Rows are points. To make a cloud, some directions were put in groups of two or more. Within a group, all points are equally far from the middle, so they leave a hole (a ring in 2 directions, a hollow ball in 3). The other directions are filled evenly. Then the cloud was stretched, turned, moved and blurred a little. How many holes are there, and how many directions does each take, smallest first?

Cloud:
[[ 0.53 -0.24]
 [-0.39 -0.25]
 [-0.33  0.07]
 [-0.39 -0.10]
 [ 0.43 -0.50]
 [-0.35 -0.35]
 [-0.35  0.03]
 [ 0.49 -0.38]
 [ 0.24  0.21]
 [-0.38 -0.28]
 [ 0.44  0.04]
 [ 0.44 -0.48]
 [-0.25  0.16]
 [ 0.06  0.28]]
Holes: 1 (2)

Cloud:
[[-0.05  0.44 -0.07 -0.34]
 [-0.10  0.33  0.22 -0.04]
 [ 0.29 -0.46 -0.04 -0.35]
 [-0.44  0.28 -0.11 -0.31]
 [-0.41 -0.37  0.18 -0.64]
 [-0.06 -0.37  0.59 -0.14]
 [ 0.38 -0.17  0.40 -0.26]
 [ 0.40  0.41 -0.36 -0.27]
 [ 0.35 -0.32  0.39 -0.23]
 [-0.02 -0.63  0.10  0.20]
 [-0.27 -0.63  0.29  0.11]
 [ 0.01 -0.35 -0.26  0.07]
 [-0.32 -0.51  0.32 -0.26]
 [ 0.25  0.48 -0.28 -0.45]
 [ 0.50  0.42 -0.26 -0.24]
 [ 0.46  0.19 -0.53 -0.02]
 [ 0.54 -0.46  0.15 -0.20]
 [ 0.10 -0.23  0.60  0.04]
 [ 0.18 -0.51 -0.17  0.14]
 [ 0.15 -0.41 -0.20 -0.18]
 [ 0.48  0.39  0.14 -0.74]
 [ 0.03  0.24 -0.10  0.22]
 [-0.42 -0.14 -0.15 -0.36]
 [ 0.76 -0.01  0.23  0.16]
 [ 0.53  0.11  0.26 -0.56]
 [ 0.19 -0.57  0.10 -0.05]
 [ 0.06 -0.28 -0.31 -0.09]
 [ 0.16  0.44 -0.07 -0.36]]
Holes: 1 (2)

Cloud (48 x 6):
[[-0.08 -0.61  0.42 -0.17  0.08  0.27]
 [-0.35  0.08 -0.63  0.41 -0.01  0.26]
 [-0.14 -0.53 -0.13  0.05  0.28 -0.45]
 [-0.08  0.31 -0.34 -0.34  0.12 -0.19]
 [ 0.21 -0.54  0.34 -0.61  0.14 -0.15]
 [ 0.02 -0.26 -0.32  0.16  0.12  0.81]
 [ 0.01 -0.08  0.62  0.07 -0.39 -0.20]
 [ 0.28 -0.49 -0.20  0.53 -0.08  0.49]
 [ 0.15 -0.57  0.13  0.28 -0.50 -0.02]
 [ 0.18  0.11  0.02 -0.47  0.10  0.47]
 [-0.33 -0.38 -0.13 -0.02 -0.35 -0.39]
 [-0.18 -0.08  0.27 -0.58 -0.22  0.29]
 [-0.52  0.13  0.20 -0.36 -0.38  0.12]
 [-0.11 -0.30  0.24 -0.16  0.12 -0.56]
 [-0.15 -0.30  0.20 -0.45  0.11 -0.48]
 [-0.33  0.13 -0.44  0.55 -0.10  0.34]
 [-0.03  0.18 -0.22 -0.55  0.24  0.02]
 [ 0.37 -0.41 -0.04 -0.11 -0.46 -0.39]
 [-0.35 -0.15  0.47  0.21 -0.26 -0.11]
 [-0.46  0.27  0.19 -0.39 -0.30  0.13]
 [ 0.07 -0.17  0.37  0.32  0.17 -0.28]
 [ 0.64 -0.06 -0.37 -0.25 -0.06  0.06]
 [ 0.44 -0.37  0.04 -0.69 -0.02 -0.12]
 [ 0.24  0.03 -0.08 -0.62  0.19  0.21]
 [-0.14  0.28 -0.18 -0.22  0.38  0.25]
 [-0.25 -0.35 -0.11  0.19  0.29  0.62]
 [-0.26  0.38 -0.07 -0.30  0.14  0.32]
 [ 0.31 -0.82 -0.47  0.17  0.31  0.29]
 [ 0.23 -0.23  0.11  0.37  0.29 -0.33]
 [ 0.18 -0.44  0.52 -0.38 -0.25  0.21]
 [-0.19 -0.09 -0.79 -0.11  0.15  0.31]
 [-0.14 -0.34 -0.32  0.62 -0.07 -0.02]
 [ 0.58 -0.05 -0.17 -0.48  0.09  0.15]
 [-0.12 -0.45  0.16 -0.42  0.20 -0.45]
 [ 0.54 -0.64  0.09  0.02  0.53  0.13]
 [ 0.63 -0.28 -0.13  0.33  0.34 -0.02]
 [-0.09  0.07  0.56 -0.11 -0.34 -0.33]
 [-0.06  0.20 -0.09  0.04 -0.75  0.11]
 [ 0.39  0.11  0.19 -0.41 -0.18  0.39]
 [-0.18  0.11 -0.20 -0.29 -0.11  0.68]
 [-0.29 -0.45 -0.49  0.24  0.24  0.52]
 [ 0.27 -0.40  0.25  0.47 -0.04  0.42]
 [-0.23 -0.57  0.32 -0.05  0.17  0.30]
 [ 0.49 -0.31 -0.17 -0.29 -0.44 -0.20]
 [ 0.03 -0.91 -0.35  0.01  0.30  0.08]
 [-0.04 -0.70 -0.38  0.02  0.52 -0.08]
 [-0.36 -0.73 -0.13 -0.09 -0.08  0.05]
 [ 0.02 -0.49 -0.72  0.07  0.38  0.39]]
Holes: 3 (2, 2, 2)
